Every row gives one point. Each copy is the shape, with its points in the same order, stretched, turned, moved and blurred by noise. Say if it was mirrored as well.
In the rows, 128 means zero.

Shape (8 x 3):
[[110 178 143]
 [161 112 155]
 [140 158 130]
 [ 66 155 127]
 [161  85 139]
 [127  90 118]
 [141 104  80]
 [138 152  94]]
Copy 1 (8 x 3):
[[ 93 117 173]
 [147 144  99]
 [130 112 147]
 [ 54  85 137]
 [150 131  66]
 [124  93  71]
 [154  48  85]
 [134  72 140]]
Copy 1 is: mirrored
Copy 2, 8 rows:
[[155  82 103]
 [134 129 169]
 [146 116 120]
 [117  59  99]
 [113 150 185]
 [ 87 131 162]
 [ 75 165 141]
 [114 140 109]]
Copy 2 is: mirrored
Copy 3, 8 rows:
[[ 92 174 151]
 [143 100 132]
 [133 155 137]
 [ 63 160 124]
 [153  77 105]
 [129  92  82]
 [151 132  64]
 [141 171  99]]
Copy 3 is: only turned
Copy 4:
[[155 150 167]
 [ 89 133 140]
 [136 157 139]
 [178 107 150]
 [ 88 123 116]
 [121 109 115]
 [129 126  83]
 [151 158 110]]
Copy 4 is: mirrored

Shape (8 x 4):
[[154 141 125 145]
 [175 123 111 122]
 [163 172 124  98]
 [ 78 164 173 100]
 [155 120 100 154]
 [147 122 131 136]
 [ 97 194 125 170]
 [145 137 166 124]]
Copy 1:
[[149 115 116 136]
 [155 105 149 117]
 [156 119  97  80]
 [ 70 150  39  84]
 [153 129 139 155]
 [131 116 124 128]
 [138 165  37 162]
 [119  98  98 110]]
Copy 1 is: mirrored
Copy 2 (8 x 4):
[[165 114 129 122]
 [167 146 103 110]
 [177 161 152 114]
 [104 116 210  87]
 [158 116 106 139]
 [150 114 119 109]
 [152  88 203 171]
 [151 109 143  82]]
Copy 2 is: only turned

Shape (12 x 6):
[[108  91 145 135 163 147]
 [160 156 116 131  69 114]
 [168 180 103 136  75  89]
 [167 161 134 145 100  97]
 [120  90 120 125 148  71]
 [114 176 134  95 118 114]
 [125  84 149 180 134 123]
 [102 171 126  96 145  90]
 [171 131 158 116  56 119]
 [140  96 172 173 146 104]
 [ 89 146 149 106  91 105]
 [ 86 159 128 133 145  84]]
Copy 1:
[[100 105 128 115 166  75]
 [163 155 145 143  88 186]
 [175 180 144 141  97 189]
 [149 179 143 149 103 142]
 [147 156 125  78 138  68]
 [101 155 163  92 140 166]
 [121 124  99 142 115  65]
 [ 96 173 156  75 167 137]
 [165 132 171 142  55 140]
 [118 156 125 142 105  51]
 [ 97 137 150  76 105 140]
 [ 93 184 128  78 153 128]]
Copy 1 is: only turned
Copy 2 (12 x 6):
[[132 107 176 156 149 127]
 [121 153 103  98 107 178]
 [129 183  86  87 103 171]
 [138 186 117 105 113 171]
 [130 151 116 182 120  85]
 [141 137 138  60 113 128]
 [104 154 157 174 147 146]
 [146 139 134  83 113  97]
 [115 145 135 118  68 179]
 [135 165 162 175 123 143]
 [ 96 130 148  86 100 112]
 [123 162 138  99 139  92]]
Copy 2 is: only turned

Shape (9 x 6):
[[147 185 168 136  95 128]
 [101 180 176 133 132 140]
 [102 164 154 153 122 118]
 [160  99 116 113 179 121]
 [129  88 162 155 131 107]
 [171  89  75 140  94 195]
 [135 151  87 171 104 184]
 [121 100 134  86 150 138]
 [126 108  94  94 140 120]]
Copy 1, 9 rows:
[[139 178 141 113 137 129]
 [137 134 139  76 123 148]
 [119 134 145 103 136 156]
 [142  91 127 149 162 109]
 [131 123 108 141 168 170]
 [101 126  75 171 116  92]
 [ 76 134 107 128 111 103]
 [161  88 127 130 124 135]
 [136  90 142 157 124 131]]
Copy 1 is: only turned
Copy 2:
[[195  99 118 128  96 115]
 [173  86 119  60 100 127]
 [146  87 122  88 105 115]
 [107 155 109 130 181 131]
 [125 123 156 104 162  98]
 [121  91 146 210 191 169]
 [135  52 113 178 151 156]
 [120 147 144  76 148 152]
 [ 95 144 125 119 139 152]]
Copy 2 is: mirrored
Copy 3, 9 rows:
[[160 186 161  97  64 107]
 [108 174 192 104  83  92]
 [123 166 151 124  87  86]
 [139 151 119 136 178 169]
 [169 154 124 114 173  90]
 [201  65 152 184 142 167]
 [155 105 165 205  78 125]
 [124 116 154  87 166 161]
 [124 105 112 114 140 174]]
Copy 3 is: only turned
